Each point is reached from the start by the listed moves, each made once or not at all, plus a little noise. Is the number of moves made odd or even? Then give how often each move was made.
In the rows, 128 means zero.

Moves:
(1): [135 103 124 128 135]
(2): [135 126 122  95 130]
Start: [130 139 129  73 116]
Points:
[144 113 120  41 127] -> even (1, 1)
[138 136 123  39 117] -> odd (0, 1)
[126 139 131  73 115] -> even (0, 0)

Moves:
(1): [173 145 141 162 122 187 111]
(2): [127 152 134 114 130 133 152]
(3): [101 127 166 101 109 118 122]
(4): [142 125 119 145 105 119 139]
(5): [115 121 139 150 135 129 140]
(6): [ 90 114 125 100 115 138 137]
Start: [169 117 144 123 160 151 158]
Points:
[148 122 192 104 121 211 141] -> odd (1, 0, 1, 0, 0, 1)
[214 134 159 161 155 209 142] -> odd (1, 0, 0, 0, 0, 0)
[128 124 147  83 147 164 192] -> even (0, 1, 0, 0, 0, 1)
[165 117 142 121 160 152 157] -> even (0, 0, 0, 0, 0, 0)

Moves:
(1): [141 140 142 144 118 145 128 128 143 128 123 123 125 141]
(2): [107 154 128 117 110 127 109 127 119 121 137 145 149 120]
(3): [ 98 135 142 130 106 120 119 102 102 106  91 139 117 132]
(4): [107 125 133 150 123 141 138 145 126 132 130 145 121 138]
(5): [132 137 134 123 144 133 118 131 124 118 118 140 130 142]
(6): [120 111 123 111 120 144 131 136 107 135 122 128 129 129]
(7): [117 127 143 126 133 132 147 132 131 120 152 120 145 136]
(8): [131 126 151 119 109 107 116 135 130 135 141 126 124 122]
(9): [112 144 133 116 125 128 136 139 150 119 107 131 130 117]
(10): [110 127 145 123 134 113 126 127 125 180 144 145 108 145]
(11): [106 108 130 135 138 125 117 126 152 131 134 132 155 121]
Start: [118 127 141 143 145 120 136 136 139 124 139 126 151 133]
Points:
[ 33 166 183 146 121 114 107 127  96 140 121 200 136 170] -> odd (0, 1, 1, 1, 1, 0, 0, 0, 0, 1, 0)
[ 33 156 219 163 102 126 105 138 141  92 140 174 191 162] -> even (1, 1, 1, 1, 1, 0, 1, 1, 0, 0, 1)
[  7 137 231 140 100 127 106 145 119 150 151 190 173 179] -> even (1, 1, 1, 1, 1, 1, 1, 1, 0, 1, 1)
[ 68 184 209 140 111 138 132 176 166 102 152 160 178 153] -> odd (1, 1, 0, 1, 1, 0, 1, 1, 1, 0, 0)

Moves:
(1): [166 137  99 126 117  94 131 133 122 138 115 122 117 101 119 128 134 120
 128 144 108]
(2): [132 147 122 140 113 123 140 119 151 126 127 147 130 134 131 116 123 119
 113 126 121]
(3): [137 152 120 122 144 115 117 136 128 139 135 146 113 101 113 116 140 139
 122 138 105]
(4): [137 134 132 147 125 148 122 136 131 132 119 132 123 112 136 131 122 125
 122 135 121]
(5): [160 145 124 131 121 127 129 139 130 130 119 116 141 135 133 105 166 133
 134 128 121]
(6): [125 147 105 121 123 157 125 126  88 123 126 151 139 164 105 114 106 125
 115 128 131]
(7): [ 87 144 129 113 131 127 140 127 164 109 104 124 121 146 147 148 128 141
 129 130 139]
(8): [104 105 105 121 151 114 145 134 116 125 145 126 128 119 134 109 136 115
 143 124 174]
(9): [151 133 123 109 115 129 124 156 155 138 145 138 146 136 130 142 154 133
 157 130 118]
(10): [121 129 137 109 128 141 140 133 108 143 113 139 127 123 142 117 138 120
 131 148 117]
(11): [129 136 107 115 125 109 137 115 145 137 133 117 123  84 123 121 137 134
 124 121 121]
(12): [107 124 106 130 148 134 123 109 147 121 138 146 152 150 127 138 142 136
 132 147 134]
(13): [132 143 122 135 122 122 140 130 125 139 132 128 145 131 117 134 118 123
 132 130 134]
(14): [146 125 127 154 135 162 136 149 118 144 158 121 130 149 121 137 124  91
 126 130 103]
(15): [134 130 134 124 139 130 128 119 134  98 124 133 129 124 133 113 133 145
 122 139 144]
(16): [132 137 118 121 132 110 114 122 116 106 151 132 135 123 161 140 125 123
 135 127 110]
(17): [116 123 126 138 115 128 151 135 133 130 120 129 133 133 123 132 152 138
 124 124 136]
(18): [119 137 115 102 132 125 140 122 132 164 131 141 104 139 129 148 124 159
 130 127 126]
Start: [130 132 146 130 127 114 147 133 130 122 122 110 151 131 119 138 154 149
 139 116 157]
Points:
[227 209  56 101 119 109 175 153 183 164 156 156 170 105 169 140 239 148
 156 186  65] -> even (1, 1, 0, 1, 1, 0, 0, 0, 1, 1, 1, 1, 0, 1, 1, 1, 0, 1)
[104 203  81 104 146  78 216 131 215 131 100 140 116  76 141  99 238 214
 123 125 184] -> even (0, 1, 1, 1, 1, 0, 1, 1, 0, 0, 1, 0, 0, 0, 1, 0, 1, 1)
[210 184  65 146  87  54 186 183 155 132 144 128 201 103 152 124 230 126
 175 133 147] -> odd (1, 1, 0, 1, 1, 0, 0, 1, 1, 0, 0, 0, 1, 0, 0, 1, 1, 0)
[145 162  92 132 140 154 203 165  47 107 160 135 203 182 139  91 202 107
 147 145 180] -> odd (0, 0, 0, 0, 1, 1, 0, 1, 0, 1, 0, 0, 1, 1, 1, 1, 1, 0)
[145 178  72 121 183 133 169 166 102 182 187 156 169 135 153 134 212 134
 167 172 121] -> even (0, 0, 1, 1, 1, 0, 0, 1, 0, 1, 0, 1, 1, 1, 0, 1, 0, 1)
[140 209  99  79 137  98 188 169 207 115 107 144 151  65 161  77 249 173
 153 154 159] -> even (0, 1, 1, 1, 1, 0, 1, 1, 1, 1, 1, 0, 0, 0, 1, 0, 0, 0)
